Each wall is flat, endless, passes through zero and stands at right angles to its row. A trip goes straight from one point to another. Which walls does it cross, in order?

Walls:
(1): [0.26 0.39]
(2): [0.10 0.08]
(3): [-0.07  0.36]
(4): [ 0.09 -0.57]
(5): [-0.15 -0.47]
Trips:
[ 0.20 -0.20] to [-0.03 -0.55] => 2
[-0.21  0.64] to [-0.27  0.13] => 2, 1

Walls:
(1): [-0.03 -0.38  0.33 -0.04 -0.18 -0.24]
(2): [-0.26 -0.15 -0.26  0.71 -0.74  0.36]
(3): [ 0.15 -0.68 -0.15 -0.02  0.56 -0.09]
(4): [ 0.11  0.71  0.56  0.09  0.55 -0.19]
(5): [ 0.21  0.23  0.43 -0.08  0.72 -0.14]
(6): [ 0.10  0.16 -0.16 -0.05  0.23 -0.61]
(7): [-0.51  0.67 -0.04 -0.24  0.00 -0.29]
Trips:
[-0.46 -0.19  0.44  0.30  0.13  0.37] to [-0.65  0.00  1.28  0.34 -0.17  0.06] => 3, 7
[-0.48  0.23  0.29 -0.35 -0.09  0.06] to [ 0.15 -0.57  0.31 -0.40  0.13 -0.16] => 3, 4, 7, 6
[-0.04  0.28  0.20  0.03  0.06 -0.69] to [-0.24 -0.49 -0.07  0.31  0.49 -0.13] => 3, 7, 4
[ 0.40  0.21 -0.25 -0.33 -0.10  0.21] to [-0.81  0.48  0.43  0.13 -0.11  0.63] => 7, 4, 2

Walls:
(1): [-0.26 -0.34 -0.02  0.11  0.31 -0.40  0.28 -0.41 -0.16 -0.27  0.00]
(2): [-0.44  0.12 -0.40 -0.82 -0.22 -0.09 -0.27 -0.78 -0.04  0.13  0.74]
(3): [-0.16  0.24 -0.01  0.15  0.46  0.33 -0.24 -0.13 -0.81  0.08  0.53]
(4): [ 0.33 -0.96 -0.31  0.71 -0.31  0.44 -0.13  0.78  0.38  0.08 -0.21]
(5): [ 0.27 -0.03 -0.32 -0.29 -0.19  0.44 -0.32 -0.40  0.37  0.12  0.49]
(6): [ 0.22  0.00  0.09  0.18 -0.78 -0.34  0.41  0.35 -0.20  0.13  0.22]
(7): [ 0.41 -0.13  0.39  0.13  0.45 -0.26 -0.15 -0.16  0.52  0.47  0.82]
(8): [ 0.29  0.22 -0.21 -0.07  0.86  0.62 -0.32  0.19  0.03  0.03 -0.33]
Trips:
[ 0.27  0.31  0.07  0.41  0.23  0.49  0.62 -0.03 -0.28  0.35 -0.26] to [-0.39 -0.31  0.00  0.32  0.17 -0.08 -0.55  0.28 -0.13 -0.54 -0.42] => 6, 1
[ 0.19  0.50  0.68  0.02 -0.51 -0.33 -0.02  0.43 -0.21 -0.78  0.68] to [ 0.22 -0.14  0.33 -0.21  0.29 -0.22 -0.06 -0.34 -0.38  0.29  0.37] => 2, 1, 5, 6
[ 0.36  0.30  0.44 -0.18 -0.15  0.54  0.23  0.32 -0.04  0.54  0.03] to [-0.26  0.49  0.07  0.05  0.30  0.14  0.42  0.34 -0.05 -0.39 -0.37] => 5, 4, 7, 6, 1
[-0.66  0.28  0.09  0.32  0.34 -0.12  0.89  0.21  0.02 -0.50  0.50] to [-0.16 -0.65 -0.24  0.07 -0.24 -0.18  0.53  0.68 -0.61 -0.43  0.37] => 4
[ 0.02  0.29  0.71 -0.04  0.29 -0.36 -0.04 -0.02 -0.31  0.04  0.19] to [-0.16 -0.10 -0.16  0.76  0.53 -0.47 -0.02 -0.04  0.10 -0.18 -0.51] => 6, 8, 4, 3, 7
[-0.35  0.11 -0.24  0.05  0.25  0.00 -0.19 -0.17 -0.02  0.33 -0.22] to [-0.66 -0.04 -0.17 -0.89  0.77  0.41 -0.19 -0.58 -0.83  0.77  0.02] => 5
[ 0.12 -0.13  0.60  0.66 -0.57 -0.46 -0.55 -0.06 -0.14  0.69 -0.86] to [ 0.00  0.26  0.73  0.50  0.23 -0.54 -0.20  0.26 -0.14 -0.21 -0.01] => 7, 1, 4, 3
